Each row of a before or after table is a point. One or more steps were done to the points. Then noise was added and the rows were shuffled. The steps act on columns, c1 being the first. Write out the steps. A step turns or swaps two columns, mirrors them in a line or flattens them onto one, adds a multiple of one to another, or multiplies or shifts one. Angles are multiples of 10 degrees, from the lower column toward the higher: turns from -170 to 170, lines from 10 to 170 but not 90. Use the fewest steps. Two steps may share a column if one is a turn and the other turns, adds or multiplies; they go together, in the order done. Otherwise the lowest column goes first.
In the rows, 128 means zero.

Before, 9 rows:
[[184 177]
 [ 86  86]
 [147 138]
 [142  94]
 [132 100]
 [135 114]
 [192 167]
 [ 88 135]
 [183 162]]
After (9 x 2):
[[164 136]
 [115  90]
 [104 189]
 [ 91 192]
 [121 148]
 [100 199]
 [143 131]
 [157 128]
 [162  80]]
Steps: turn c1 and c2 by 80 degrees

Before (10 x 6):
[[151 126 125  91 124  98]
 [ 74  58 137  78  95 167]
 [ 71 159  53  77 110 103]
 [151 172 129 159 110 154]
 [ 84 180 121 140 117 119]
 [ 74 109 132  85  42 136]
 [100 116 140  74  80 132]
 [ 72 134 119  94 108 180]
 [211 139 110 145 108 107]
 [ 92 152  93 146 120 112]]
After, 10 rows:
[[124 116 159  73  81 133]
 [142 171 108 160 110 154]
 [ 80 152 142 146 119 111]
 [ 99 181 162 139 118 119]
 [110  57 179  78  95 167]
 [153 139  47 145 107 107]
 [137 126 105  91 125  99]
 [ 92 133 172  94 108 180]
 [104 110 177  85  44 136]
 [ 34 158 140  76 111 102]]
Steps: turn c1 and c3 by -60 degrees

Before:
[[ 53 109 130 163 107 192 183 125 108 100 146]
 [160 148 108  74 179 111 110 170 156 135 127]
 [142 146  64  61 125 148 175  97 160 143 210]
 [108  82 136  59  95 118 126 149 152  87  99]
 [ 68 108 143 109  94 100 193 134  85  75 197]
 [161  73  56  86 172 130 112  84 121 146 101]
 [136 161 143  85 139 160  92 124  84  81 205]
 [104  83 156  95 179 123 153 156 168  66 148]
 [152 109 140 111 112 112 148  72 152  97 151]
 [ 64 164  71 108 170 143  95 121 126 120 160]
 [134  71 106  81 173 115  96 102 110 126 165]
 [108 133  72 106 108 147 153 164 113  59 216]
 [ 78 120  85 161  93 164 162 162 164  83 121]
 [102 118 157 139 111 143  89 103 149 169 161]]
After:
[[ 67 149 107 118  80 107 115 170 157 136 109]
 [175 118  83 163 162 176 148 161 163  83 131]
 [147 116 156 149 132 130  83 101 150 169 167]
 [ 85 159 143 137  92 145  84 123  84  81 197]
 [ 70  83 134 172 168 116 132 151 153  87 112]
 [133 165  69 194  79 131  93 121 126 121 143]
 [131 110 143 192 135 121 198 135  85  73 206]
 [107  83 154 162  73 133 153 157 170  64 129]
 [105 109 142 113 136 120 151  70 154  97 156]
 [ 77  71  56 112  97 123 114  85 121 144  88]
 [ 82  70 106 138  73 105 101 103 111 127 148]
 [185 110 130 184 141 205 157 126 108  98 151]
 [114 134  72 157 116 155 146 163 112  59 219]
 [ 63 145  64 138 105 164 164  95 159 143 205]]
Steps: turn c1 and c4 by -110 degrees; mirror c5 and c11 in the line at 100 degrees; turn c6 and c7 by -20 degrees

Before, 14 rows:
[[144  69 100 112 137 160 182 167 130 108  85 124 139 105 138 140 143 147]
 [138  97 126 161 162  71 127 103  93  82  80 179 118 148 141  73 142 155]
 [ 75 162 158 168  91 128 158 146 128 123 172 125 133 101 177 147  75 108]
 [111 101 125 120 190  97  89 113 111 109 113 135 120 173 110  90 129 189]
 [ 89 150 175 156  87 130 130 123 153 161 147 148 173 151 152 118 135 127]
 [111 102 155 184 112 150 107 155 140 142 156 149 157 142 151  98  80 119]
 [156  88 101 136 183  80 145  93  61 131  92 127 134 194 143  67 122 176]
 [120 163 173 188 138 120 124 175 118 136 128 113 161 101 190 141 121 115]
 [123 113 163 147 106 141 121 119 136 116 130  94 123 127 164  75 126 139]
 [158  84  79 132 140  84 165 167 123 111 111 105 137 111  95  90 152 147]
 [131  90 159 155 159 103 144 124  67 136 105 147 110 145 102  71 136 195]
 [ 99 152 136 148  94 143 120 166 137 140 152 154 146 133 184  79 111 176]
 [153  96  91 101 151 143 176 191  80  83  96 118 118 140 102  97 170 104]
 [ 79 125 169 128 110 112 137 175 139 155 112 129 147 110 175  97  91 106]]
After:
[[157  89 101 135 182  79 145  84  62 131 161 127 135 197 142  67 122 146]
 [129  90 159 154 158 103 143 123  67 135 174 145 111 146 100  70 138 126]
 [111 102 125 119 191  97  91 111 111 108 251 134 120 171 110  91 131 123]
 [ 80 126 168 128 111 111 137 189 138 154  99 129 148 110 175  98  91 150]
 [122 113 165 147 106 141 122 115 137 117 148  92 125 126 164  75 126 122]
 [153  97  90 100 151 143 176 210  79  83  44 116 117 140 103  97 171 166]
 [139  97 123 160 163  70 128  96  93  81 171 179 118 149 141  74 142 163]
 [111 101 154 182 112 150 107 163 140 142 142 149 156 143 152  98  81 105]
 [ 99 152 135 148  94 143 120 177 138 139 178 154 145 134 183  80 111  87]
 [ 88 150 175 157  87 130 130 122 152 160 117 149 174 152 152 118 135 110]
 [147  69 102 112 136 161 183 178 132 109  79 123 138 105 140 141 143 161]
 [120 164 172 187 137 119 123 188 116 137 121 113 162 101 190 141 120 133]
 [159  82  78 133 140  82 165 178 123 109  97 104 138 110  96  89 154 138]
 [ 75 161 158 166  90 127 158 153 129 121  49 125 133 100 177 147  75  94]]
Steps: turn c11 and c18 by -110 degrees; add -1.5 times c7 to c11; multiply c8 by 1.3

Before, 10 rows:
[[ 59 111 138  92 162 176 158 141 126 145 200 134 144 125 105 112 116 125
   91 160  93  65 110  95  75 105 142 116 193 196  86  91]
 [147 132  64 115 152  81 101 183 127 132 144 163 113 161  79 112  97 168
  151  93 156 152 100 132  77 191  91 186 124 128 146 173]
 [130 111  58 131 116  79 137 132 184 185 130  65 142 171 120  91 160  82
   90 156 128 156 131 175 152 112 101 102 105 175 151  97]
 [141 135 150 107  73 174 115  66 131 113  95 158  97 163  70  70  81 150
  133  93  86  96 207 164 105  76  51  87  99 142 149  74]
 [ 55 154  80 122 170  97 103 167 210 157 133 172 142 184 157 149 162 150
  155 158 142 122 111 187  97 162 127 122 148 160 138  80]
 [125 136 148  94 143 110  92 147 140 121 167 101 159 131  94  83  86 183
  118  96 175 133 187  97 179 173 129 192 129 200  92 185]
 [106 139  86  53 129 190 110 145 124 184 173 107 158 117 167  97  92 172
  100 142 176  51 190 118 124  88 149 117  82  96 130 156]
 [101  45 112 136 101 169  88 104 113 151 140 155  76 145 146 110 153 108
  172 149 139  40 174 173 137 155 157 168 143 161 102 103]
 [147  75  57 157 107  82 155 111 157  86 108  51 139 144 175 100  92 109
  104 152  95 139 191 104  64 163 129  87 132 169 178 133]
 [123 102 123 121 172 117  71 144 199  97 110 133  99 114  91 180 157 185
  137 164 193 130 156  87  83 178 148 106  84 178 110 146]]
After (10 x 32):
[[147  73  57 157 107  84 145 112 156  65  93  51 135 142 173 101  93 110
  103 152 114 141 189 102  85 162 131  84 131 169 177 132]
 [149 133  63 117 151  80 110 182 127  79 159 162 111 161  78 111  97 167
  153  93 139 153 100 130 132 192  90 186 124 128 147 170]
 [105 140  86  52 129 189 116 144 125 125 192 106 157 116 167  97  90 173
  101 140 137  49 188 116 185  87 150 115  82  95 129 155]
 [141 134 149 108  76 172 106  66 129 106  77 158  98 161  70  70  80 150
  134  91 116  96 208 164 113  76  52  86 100 144 150  73]
 [123 100 124 123 173 117 116 143 200  84 157 133  99 113  92 180 157 185
  137 164 189 132 154  88  98 179 148 105  86 177 111 147]
 [125 136 147  94 142 110  99 148 140 178 187 100 158 130  92  83  86 183
  121  97 139 132 187  96 121 172 128 193 129 200  93 186]
 [129 111  56 131 114  78 138 131 186 151 129  66 140 172 120  92 159  82
   90 156 125 157 130 174 186 112 102 103 107 173 150  98]
 [ 53 156  80 123 170  97 107 169 209  97 141 172 141 183 157 147 164 150
  158 159 135 124 113 186 160 162 126 125 149 160 139  82]
 [ 56 111 138  92 159 177 103 143 129  77 158 134 144 125 105 113 114 125
   93 160  54  65 109  96 145 105 142 116 194 196  87  89]
 [101  44 112 135 100 168  90 105 112 137 145 154  74 146 146 109 156 108
  174 151 129  40 175 171 151 153 155 168 142 162 103 104]]
Steps: turn c11 and c21 by -40 degrees; add 0.7 times c21 to c7; swap c10 and c25

Before, 10 rows:
[[150 117 101 181 112 110 132 161 107 109 158  93 112 151 130 102 128 152
  107 151  56 124 114 134  62 126 153 112 117 126 127 143 129 114 148 154
  108 186 169  89 118 136 135 156 192 118 114 111  88 107 129 119 124 233
   98 143 137 129 122 129  92 149 109 130]
 [148 110 168 130  94 141 126 144 110 121 151 119 100 114 153 136  92 104
   84 147 139 106 114 125 107 133 116 171 123 125 120 165 154 139 139 110
  136 109 138 136 128  81 134 113 153 137 107 157 173  86 127 126  81 180
  128 119  75 153 150 144 137 146 102 130]
 [162 121 155 115  94 125 144 161 127 151 147 142 113 134 119 109 148  95
   85 151 134 104 111 162 118 104 104 119 142 102 142 145  99 115 148 127
  132 201 142 148  95 137 151 127 145 132 142 128 113 167 126 129 124 107
  128 138 106 134 122 126 137 156 107 128]
 [133 138 154 120 100 107 120 100 129 115 161 122 125 137 151  93 162 182
  162 117 137  93 114 121 105 143 120  48 100 131  50 127 130  84 137 154
  127 100 121 151 131 116 132 163 156 110 143 111 123 167 118 142 138 131
  134 124 123 108 136 146  50 120 100 128]
 [143 123 157 140 106 107 127 146 115 110  91 186 133 135  90  98 139 110
   98  97 104 115 120 124 117 146 141 174 133  57 139 140 121 128 113 146
  127 146 180 109 139 113 162 122  68 108 145 160  97 132 118 143 133 102
  134  99 116 143 123 121 131 133 114 134]
 [141 142 109 124 111 148 149 143 119 138  96  93 124 151  90 113 128 103
   82 138 138 116 109 117 109 150 101 137 141 137 125 120 111 119 138 153
  116 116 148 147 121 127 122 123 149 117 139 122 103 124 122 144 142 102
  130 140 146 110 130 122 130 134 156 215]
 [144 142  13 115 143 114 138 160 124 106 156  88 111 135 157 131 153 164
   89 104 130 120 120 131 105 116 112 151 145 104 124  48 114 141 128 162
  123 132 150 143 121 143 134 120 199 130 111 106  83 160 126 169 128 111
  131 104  63 135 121 118 136 150 100 124]
 [139  88  19 118  91 113 129 135 141 120 168 121 137 156 125 178 150 159
  249 134  93 136 141  93  78  99 144 129 116 134 129 150 120 138  94 145
  135 100 116  58 129 116 167 116 145 134 111 126 136  66 117 118 119 107
  129 137 143 119 121 145 123 101 107 133]
 [134  71  97 112 104 211 130 137 108 111 151 111 131  93 143  96 153  79
  139  69 133 116 172 149 108 111  97 141 140 140 138 157 117 137 148 154
  125 145 132 128 100 135 139 128 156 118 128 161  99 153 124 156 107 114
  130 133 133 110 124 129 139 130 151 135]
 [151 138 150 129 112 116 143 164 133 135 143 119 119 132 119 113 127  88
   92 139 117 161 148 167 116 107 151 148 125 111 121  91 126 139 134 163
   89 107 141 137 128 145 164 149  12 130 116 116 146 137 201 116 130 107
  103  86 126 112 140 144 104 152 122 125]]
After:
[[132 138 154 121 101 105 122 100 129 114 160 123 141 137 152  92 164 181
  164 118 137  91 130 121 106 143 119  49  99 130  48 127 129  85 144 155
  126 129 121 149 131 116 133 163 155 110 143 112 121 167 119 144 134 131
  132 123 124 108 136 145  49 120  97 126]
 [138  88  20 117  91 112 127 136 140 120 168 121 153 154 123 177 151 160
  252 133  92 135 148  92  78  99 144 128 116 137 130 149 121 139 100 142
  134 125 116  56 128 115 167 116 145 134 110 127 134  67 117 118 114 107
  129 137 141 119 121 145 123 101 108 132]
 [148 111 167 130  93 139 125 146 108 123 152 120 117 112 150 137  91 101
   83 146 140 106 127 126 107 133 116 172 122 124 119 164 152 139 146 109
  135 120 139 136 126  81 133 114 153 139 105 154 171  86 127 126  79 180
  128 119  76 153 151 145 135 147 102 128]
 [162 122 154 115  94 124 145 162 127 152 147 142 128 134 118 111 147  95
   84 153 133 106 120 159 119 102 103 118 139  96 144 145 100 114 152 128
  133 131 141 148  95 138 151 127 145 131 144 128 114 168 127 129 137 105
  130 140 106 135 122 126 138 154 108 128]
 [144 141  13 114 142 114 139 161 124 107 158  87 104 134 157 131 153 165
   88 105 130 121 133 130 104 115 114 149 146  97 125  47 115 140 136 163
  124 128 148 144 121 142 133 120 201 131 112 106  81 159 126 168 129 110
  132 106  64 136 122 118 134 149 100 124]
 [134  71  96 113 104 210 134 137 107 112 153 113 144  92 142  94 153  78
  140  69 133 117  88 148 108 113  96 140 143 144 139 157 116 137 100 155
  123 124 132 127  98 135 141 128 156 119 128 160  98 155 126 158 112 115
  130 131 134 108 124 128 138 132 150 134]
 [140 144 108 124 110 150 151 144 119 135  95  95 133 152  90 114 128 105
   85 137 138 117 129 118 110 149 103 137 142 140 125 118 113 121 150 155
  115 129 146 148 122 128 122 123 148 119 139 124 104 127 123 146 140 100
  131 140 145 112 131 121 131 135 155 215]
 [143 124 158 141 106 104 130 146 117 108  91 188 144 136  90  99 138 108
   98  96 104 115 145 124 117 147 140 173 134  36 139 140 122 127 128 146
  129 130 182 111 139 112 161 122  67 109 146 158  95 132 116 142 137 104
  134 101 114 144 124 121 130 135 114 133]
 [152 138 149 128 114 118 141 164 132 133 144 120 126 131 120 112 128  87
   91 139 116 160 113 167 116 107 150 147 125 105 123  90 125 140 115 164
   88 128 143 138 128 144 164 148  13 129 115 116 145 139 201 114 126 105
  105  86 126 114 141 146 105 152 122 124]
 [152 117 101 180 112 112 132 162 107 110 159  92 120 150 130 103 128 151
  109 151  56 125 118 132  63 126 154 112 116 128 127 143 129 113 150 155
  109 131 167  89 119 137 133 156 195 118 114 110  89 107 128 118 135 233
  100 143 136 130 125 130  93 148 108 129]]
Steps: add -0.5 times c5 to c13; mirror c23 and c35 in the line at 120 degrees; multiply c30 by 1.3; flatten c38 and c53 onto the line at 80 degrees

Before, 9 rows:
[[168 123 127 121 158  76  72 138 167 104  80 166 193 130 142 137  66 118
  146 183  82 135 141 187 174 181 121 120  73  65 110 122 154 126  98 112
  116 130  97 136 161 206 119 189 109 119  98 162 131  51 133 121 155 158
  152 135  87 130 130 155 103  95 127 119]
 [155 163 151 130 124 110  52 156 188  42  88 141 182 118 140 160  74 142
  165 131  90 116 126 217 133 168 111 147  75  63 169 197 153 156 126 115
  162 100 116 146 158 167 100 145  75 128  84 181 145  82 107  98 165 133
  119 176 110 135 114 125 112 140 111 140]
 [169 107 167 100  67 194 120  55 121 146 119 103 142 149 125 115 121 112
  109 112 151 128 151 130  66 126 192 125 150 159 157 101 114 105 105 168
   89 178 146 182 182  96 176 152 181 126 193  99 109 143 112 153 163 123
  155 115 158 169 133 167 181  98 122 119]
 [122 111 184  78  63 127 122  93 165 139 140  54  97 113 169 111 170 120
  146 134 124  78 167 146 116 180 167 142 156 126 105 141 163  76 124 238
  133 115 133  93  96 108 107  83 175  82 135 119  82 157 118 161  92 114
   41  61 106 167 137 147 116 145  95 138]
 [100  47 133  97 130 143 132  37 161 117  77 140 105 159  94 142  99  92
  155 113 167  90 107 166  87  85 174 105  97 143 134 107 124 162 104 115
  186 136 134 101 111 172 188 195 138 155 108 175 186 163 190 100 191 112
  161 177 170 135 158 110 182 114 150  62]
 [ 77 150 193 136  95 163  88 108 158 100 166 116 135  94 172  97 110 129
  157 111 142  54 179 184 131 160 157 147 124 145  66 113 169  60  85 200
  125  76  93  92  90 126  91 113 122  44 108 128  99 144 129 170  89 127
   64  60 103 170 106  93  96 177 122 194]
 [181 106 157 158 163 100  82 134 228 113 114 162 158 192 104 205 114 146
  114 208 110 126  71 176 154 166 134 148  68  70 144 130 141 131 120  83
  116 193 145 200 138 179 119 166 134 129 138 143 166 102 102  87 155 181
  178 149 110 125 161 173 118  65  91 141]
 [125 174 213  93  81 157  96  98  91 172 199  54  91  89 142  78 171 159
  101 141 161 116 180 141 167  98 185 172 154 113 148 136 143  87  92 208
  109 124 148 107  91 114 141 126 151 110 167 107  93 150 114 160  74 104
  101  96 116 165 120 114  96 151 100 149]
 [141  75 139  82  80 156 158  58 166 124 113 111  79 167 147 118 146 153
  121 124 186 110 120 133  82  96 201 101 119 173 196 110 155 133 112 149
  135 166 141 149 189 148 169 183 225 154  88 140 155 169 160 142 182 123
  170 127 130  99 166 131 168 111  92  66]]
After (9 x 64):
[[123 109 186  77  98 128 122  94 161 137 140  56 100 114 169 114 173 118
  152 132 126  78 168 148 114 181 166 142 155 125 106 139 164  76 122 235
  133 116 133  75  97 109 107  81 176  83 127 119  80 155 118 161  76 136
   44  61 108 228 137 149 115 147  95 141]
 [142  77 137  84 127 100 159  57 163 126 113 112  80 168 146 117 146 155
  121 126 187 108 119 134  82  97 204 104 122 171 194 109 160 131 108 152
  136 168 139 119 188 149 170 181 228 153 154 140 153 167 159 142 197 100
  166 126 132 157 165 132 167 110  95  64]
 [170 123 125 121 138 181  70 138 168 104  81 167 196 131 142 137  66 117
  146 189  79 135 140 184 173 182 118 115  73  64 108 120 153 128  95 113
  117 130  99 148 168 202 119 187 106 116 136 161 130  49 134 122 188  97
  153 134  86 187 126 157 106  95 129 118]
 [181 106 154 159 167 155  81 135 229 111 115 162 157 191 105 209 113 145
  115 208 109 125  72 176 153 164 139 148  65  67 145 129 144 134 120  83
  117 195 146 196 136 179 117 165 132 129 103 147 169 101 100  86 219 123
  178 150 109 186 160 172 114  67  93 141]
 [102  46 136  99 121 111 131  38 159 116  75 137 103 158  98 142 102  91
  153 112 167  89 104 164  84  87 172 105  98 144 132 105 128 161 111 117
  185 138 135 107 112 171 191 193 138 157 148 173 185 161 187 103 204 115
  162 176 167 193 153 109 182 115 149  61]
 [127 174 216  97 107 100  96  97  89 170 200  54  94  91 142  77 170 159
  101 141 161 118 182 140 170  94 180 172 151 113 150 136 143  88  91 212
  110 123 147  93  93 116 143 124 149 111 108 105  93 152 115 160  51 163
  101  95 118 228 119 116  99 153  97 150]
 [ 74 148 191 134 105  94  87 109 156 102 164 117 136  95 174  95 109 130
  155 110 140  52 179 183 130 159 157 146 126 145  68 113 168  63  86 199
  125  76  92  87  94 126  93 112 122  46 141 128 100 148 126 171  39 115
   68  58 102 231 105 101  93 178 122 197]
 [158 164 151 131 135 147  51 159 188  42  89 141 181 120 140 157  72 141
  161 130  93 117 131 217 132 168 109 148  76  62 172 201 154 157 125 113
  164 101 116 141 158 166 100 143  76 125 158 181 145  85 107  96 151  92
  119 176 108 198 111 126 116 141 113 140]
 [171 106 169 102 135  65 118  53 122 147 119 109 141 146 124 117 117 113
  114 113 153 126 152 133  64 123 191 124 150 161 156 101 112 107 107 168
   86 178 145 144 183  96 175 148 180 126  86 102 111 140 109 152 194 181
  158 112 157 229 133 169 181 100 123 120]]
Steps: flatten c5 and c40 onto the line at 60 degrees; multiply c6 by -1; multiply c54 by 0.4; turn c47 and c54 by 130 degrees; add -1 times c62 to c53; shift c58 by 60

Before (13 x 64):
[[119  34 158 108  88  77 153 111  83  84  96 124  51 155 169 104  69 101
  176 130 155 129  97 134 110 162 136 117 145 150 200  43 199 137  96 116
   98 174 150 109 111  89  92 151 167 125 186 164 165 146 137  95 130 164
  144 131  96  75 156 177 144 129 144 163]
 [ 83  81 137 114  73  95 146 171 132 109 140 145 107 150 153 119 117 130
  170 135 141  91 114 135 132 111 172 126 117 114 183  96 190 133  81 134
   96 112 107 101 177 104  90 159 173 148 195 133 184  90 150 112  96 112
   60 134 121 104 119 152 156 141 144 149]
 [ 55 143  94 131  81 179 145 178 129 126 164  96 108 149  86 173 130 127
  152 113 122 155 158 140  90 116  96 154 140 118 124 153  78 157 134 111
  147 122  76 117  76 127 129  95  78  77 138 101 136 163  94 101 155 135
  200  45 157 194 133 130 115 141 146  88]
 [ 96 126  71 110 137 168 107 118  74 113 155  52  59 186 134 182  68 183
  178  92 177 123  75 154  40 152 145 138 130 147 141  82 183 160 174 200
   76 179 168 109  98  71 144 101 109  95  99 118  96 159  98  92  88 181
   73  98 161 186 126 214 141 136 166 184]
 [185 158 128 101 134 150 145 143 103 153 136  70  78 196 160 155  89 188
  157 135 179 151  65 154  83 100 139 138 126 159 168  48 129 181 119 145
   90 215 127 112  65  53 104 110  93 123 153 110 145 186  78  96  88 173
   90 117 161 162 115 205 143 154 152 206]
 [ 70 148  85 105 117 193 106 189 151 120 153  93 171 169  62 169 128 152
  158 127 119 158 156 167 113 110  52 118 111  88 123 137 109 120 187  64
  137 121 113 137  69 164 128  76 108 138 128 113  99 128 109  56 131  59
  175 118  92 142 147 130 138 144 121  90]
 [ 36 151 126 157 179 142  91 160 137 202 122 131 118 110  91 112 112  89
  153 168 126  54 188 124 141  81  95 105  34 121 125  83 157  95 154 105
  114  72 116 175 133 144 159 151  98 160  86 118 125  66 129 169  94 126
  189 108  78 134  61 122 173 105 112 141]
 [ 31 162  66 138 184 148  81 159 113 148 124 117 150 133 120 125 162 154
  112 155 126  67 196 139 131  85 116 117  81 125  80 105 128 112 205 116
  120  97 111 190 148  83 170 123 109 169 112  92 147 112 163 142 166  88
  217  90 112 103  76 117 173 179  80 102]
 [ 60 172  67 111 160 145 141 190  97 117 176  89 148 128  97 160 141 122
  125  98 119  98 199 103 151 129 116 109  86  91 129 111 117  97 173  84
  157 122  85 226 103 161 138 100  96 130 156 113  94 112 116 150 138  98
  177 127 108 175 101 115 103 140  99 100]
 [ 90  76 148 123 122  86 130 134  63 127  84 168 140 125 136  97 138 115
  172 148 125 135 156 117 116 104 190  83 133 150 150  63 177 137 110 179
  150 144 126 101 163 161  90 145 150 185 166 146 186  88 137 102  81 177
  117 128  99  72 163 155 135 108 107 169]
 [104 116 169  91  83 110 190 139  62  83  89 145 114 184 140 182  54 170
  209 146 184 167 117 129 111 132 153 155 130 145 189  44 171 124  92 140
   96 171 166  57 154  50  91 135 110  87 206 146 131 135 101  56  95 192
   96 123 123 123 171 198 107 169 178 151]
 [ 26 139  50 141 197 169 101 211 148 176 142 112 130 122  86 107 142 146
  125 156 111 111 169 121 167 116 125 117  75 133  88 114 102  65 166 119
  111 106  92 137  92 130 161 104 151  95 123  88  92  92 109 157 139 117
  184 128 115  85  77  99 135 109  68 110]
 [ 47 171  49 120 192 127  66 187 145 182  80 148 116 128 113 108 164 102
  129 196  92  66 134 105 139 104 126 131  67  89  85 101 155  93 193 105
  142  75  77 200 140 138 184  86  93 134 101  74 141 117 152 135 136 108
  177 145  78 140  98  81 118  95 121  88]]
After:
[[ 32 162  65 140 184 148  80 160 118 153 126 113 181 133 118 126 162 160
  112 152 130  65 197 146 127  81 120 124  85  91  75 106 127 111  66 116
  117  61 109 187 144  86 173 129 109 177 110  92 146 112 161 141 164  84
  218  97 110 105 125 118 136  54 151 101]
 [ 50 140  96 128  75 182 142 180 131 130 168  93 142 148  86 171 126 126
  151 109 125 154 153 141  90 118  92 155 140 144 124 152 107 157 142 116
  145 139  72 117  69 126 130  87  83  83 131  94 139 169  96 106 156 140
  202  47 161 194 116 131 110 126 130  83]
 [121  37 154 104  90  80 149 106  84  84  99 133 141 158 173 104  70 103
  174 129 158 130  99 134 109 158 132 121 145 138 201  49 169 134 210 122
   94 132 148 109 111  88  95 154 164 130 186 164 156 144 140  92 125 160
  141 129  97  84 111 179 186 151 108 159]
 [ 98 121  78 110 139 171 110 119  74 116 161  51 204 186 139 185  62 179
  176  91 178 128  77 153  40 149 142 137 131 157 138  81 147 164 167 202
   77 136 168 103  97  68 150  96 110  91 100 114  98 156  96  92  89 182
   66  99 162 191 121 213 179 122  96 184]
 [ 38 148 126 158 179 138  89 163 136 198 120 131 157 111  88 108 113  83
  155 168 135  62 189 124 144  73  96 108  33 114 126  91 141  93 122 110
  113  52 118 174 135 141 158 157  96 162  92 117 122  66 132 166  91 126
  189 108  81 131 182 123 110  87 141 139]
 [ 86  78 151 124 117  92 132 130  61 129  83 170 108 127 142 102 135 114
  166 144 123 133 154 123 112 101 186  79 131 100 150  62 147 136 130 178
  146 134 131  98 164 164  86 149 149 188 174 147 181  89 136 103  78 178
  112 124  98  73 122 156 148 163 121 173]
 [102 118 164  90  79 108 192 139  63  77  86 153 107 185 139 184  52 167
  208 148 185 174 114 131 115 133 154 154 125 169 188  43 145 126 159 144
   97 172 167  57 157  50  93 137 105  91 206 151 127 129 100  60  89 193
   99 126 122 122  63 199 147 134  91 149]
 [ 62 171  69 111 155 145 142 192  99 116 177  86 155 128 108 160 140 124
  124 102 125  98 201 103 154 132 115 106  87 114 125 107 127  96  91  88
  154 150  84 225  99 161 138  96  95 133 158 110  97 112 118 151 136 100
  176 129 105 176 137 122  99  98 172  96]
 [185 163 130 100 123 142 149 144 100 153 137  73 143 192 159 155  84 192
  159 133 177 154  63 152  87 106 141 139 126 145 169  50 130 174 174 140
   86 153 126 115  67  49 108 114  92 125 158 110 149 189  79 102  85 173
   89 119 160 164 117 206 213  94  91 208]
 [ 85  82 142 115  71  91 143 171 134 108 139 148  93 151 157 115 115 135
  178 134 143  94 116 141 137 112 173 127 118 148 183  95 152 134 171 137
   99  92 106  99 174 106  90 152 176 147 195 132 184  84 156 110  97 113
   57 139 123 106 120 155 134 116 137 154]
 [ 73 144  81 106 117 190 105 189 151 113 154  93 155 169  61 173 126 155
  160 125 116 159 161 170 112 109  47 114 116 134 119 133 121 117  62  66
  138 110 110 138  69 157 122  80 102 143 124 114 104 133 109  53 138  62
  170 117  94 140 102 132 133 134 167  92]
 [ 28 144  49 140 196 170  99 210 149 178 145 109 164 118  88 111 139 142
  121 152 107 104 170 119 172 112 126 116  72  68  88 115 118  63 108 118
  112 113  91 134  93 130 157  99 155  99 118  88  95  88  98 158 139 120
  182 133 116  89 177  97 110  96 139 112]
 [ 53 168  47 118 191 132  67 187 144 180  77 153 194 123 116 104 172 101
  128 194  89  54 132 105 142  98 120 129  67 132  79 101 138  95 103 106
  146 110  78 196 139 144 186  90  89 135  97  76 138 116 146 135 134 107
  178 140  72 139 176  84  73 132 165  92]]
Steps: turn c13 and c35 by -120 degrees; turn c30 and c63 by -110 degrees; multiply c33 by 0.4; multiply c61 by 1.3; turn c38 and c61 by 60 degrees; turn c59 and c62 by 130 degrees
